Every row gives one point. The points of each table are mixes of a few directions, plus a little noise. How many directions does each table use, and how many do they share? Where both have some left over, give the other angles between the two spaces (their principal angles), to ten degrees, smallest first.
In the rows, 128 means zero.

First (4 x 2):
[[128 129]
 [195 104]
 [ 83 143]
 [105 136]]
Second (6 x 2):
[[130 121]
 [143  50]
 [122 159]
 [116 192]
 [132 110]
 [126 136]]
Directions: first 1, second 1, shared 0; angles 60

First (8 x 6):
[[154 178 111 121 134 106]
 [118  90 203 155  70 123]
 [152 186 148 143 121  99]
 [ 84 125  68  72 184 141]
 [126 110  75  87 139 135]
 [129 121 163 168 124 136]
 [124 136 103 119 153 133]
 [137  78 152 161  99 149]]
Second (7 x 6):
[[136  99 163 139 189  95]
 [122 139 105 126  98 142]
 [155 162 184  89 123 152]
 [142 172 145  93  83 167]
 [138 115 161 129 168 111]
 [115 120  98 142 117 125]
 [ 88  89  40 179 117 104]]
Directions: first 4, second 2, shared 0; angles 60, 60

First (7 x 9):
[[125 116 130 122 134 114 134 135 130]
 [117 126 109 140 132 119 139 163 155]
 [124 108 110 117 134 103 143 189 160]
 [118 137 129 147 131 132 128 104 124]
 [121 169  80 166 110 159 126 194 184]
 [160 108 169  76 122 130 110  84  73]
 [132 132 169 128 132 138 115  29  70]]
Second (8 x 9):
[[100 138 141 144 111 164 144 137 107]
 [156 167 133 104 107 104 109 127 126]
 [117  60  68 145 249  98 125 137 116]
 [124 153 149  84 109 142 112 112 152]
 [132  90 150 172  78 148 155 120 158]
 [125 142 116 105 136 104 147 131 105]
 [138  90 142 146 105 133 135 114 170]
 [134 183 124 125 132 133  97 147  90]]
Directions: first 3, second 5, shared 0; angles 30, 60, 80

First (9 x 14):
[[143 144 126 136 124 112 116 113 139 149 134 127 116 130]
 [ 95  92 134 111 137 163 155 160 104  84 114 130 155 125]
 [ 67  61 138  97 144 192 177 186  84  47 102 132 177 122]
 [ 86  82 135 107 139 173 162 169  97  71 110 131 162 124]
 [179 184 120 154 115  74  87  79 165 195 150 125  87 132]
 [148 150 125 138 123 107 112 109 142 154 136 127 112 130]
 [149 151 125 139 123 106 112 108 143 156 137 127 111 130]
 [189 195 118 159 112  64  79  69 172 210 154 124  79 134]
 [ 96  93 133 112 137 160 153 158 105  86 114 130 153 125]]
Second (10 x 14):
[[122 123 110 100 140 135 142  99 110  99 136 120 142 133]
 [154 157  95 105 170  93  83  65 173 152 139 117 110 178]
 [147 151  95  98 155 105 111  59 140 128 146 115 122 157]
 [134 135 140 146  94 128 147 134 105 133 136 130 126  95]
 [103 100 125 107 152 151 135 146 125  96 114 128 147 144]
 [117 117 127 118 124 142 148 129 106 104 129 126 141 118]
 [116 115  91  73 196 130 106  87 153  97 123 116 142 190]
 [111 106 184 189  75 152 146 233 116 148 104 150 125  78]
 [165 170 117 140 121  88 101  82 150 172 147 123 100 133]
 [111 107 195 204  51 156 160 246 101 151 106 153 125  54]]
Directions: first 1, second 3, shared 1

First (8 x 20):
[[110 164 165 129 118 184 112 135 130 119 124 148 152 177 111 116 127 111
  132 135]
 [135 129 137 112 147 146 148 115 122 182 151  93 167  65 129 130 164 144
  107 129]
 [126 113 116 154 123 107 114 139 108  47 112 159  86 153 163 138 122 136
  157 145]
 [121  70 120 113 141  80 163 125 135 158 107  78 129  77 110 143 150 134
  100 153]
 [134  99 133 108 152 107 142 100 123 249 126  48 134  88 126 118 146 120
  106 133]
 [141 117 109 149 136 130 111 110 155  85 129 153 105 141 153 127 120 127
  125 109]
 [137 166 115 136 104 119 115 153  95  92 141 164 109 151 137 126 100 138
  169 117]
 [124 169 126 126 102 151 118 145 159  92 136 181 139 171  91 122  94 117
  131 102]]
Second (8 x 20):
[[122 166  93 125 145 143 158 113 101 106 124 163 134 183  93 150 156 139
  115 133]
 [151 133 118 121 123 143 120 116 199 145 162 137 156  80 116 113 103 127
   97  71]
 [126 139 121 133 154 137 132 101  81 157 121 114 116 162 146 134 160 129
  133 148]
 [106 131 131 137 143 121 139 126  49 124  96 116 102 185 143 144 163 129
  155 183]
 [141  96 153 124  95 115 104 154 204 125 147 121 142  52 132 105  78 120
  123  92]
 [133 123 131 125 119 127 122 134 154 126 136 130 135 108 125 122 113 127
  122 113]
 [141  91 160 128 106 115  95 145 179 146 142 100 132  59 155 103  90 117
  131 105]
 [103 146 117 132 138 124 154 134  57  95  98 143 110 198 114 153 163 136
  146 178]]
Directions: first 6, second 3, shared 2; angles 70
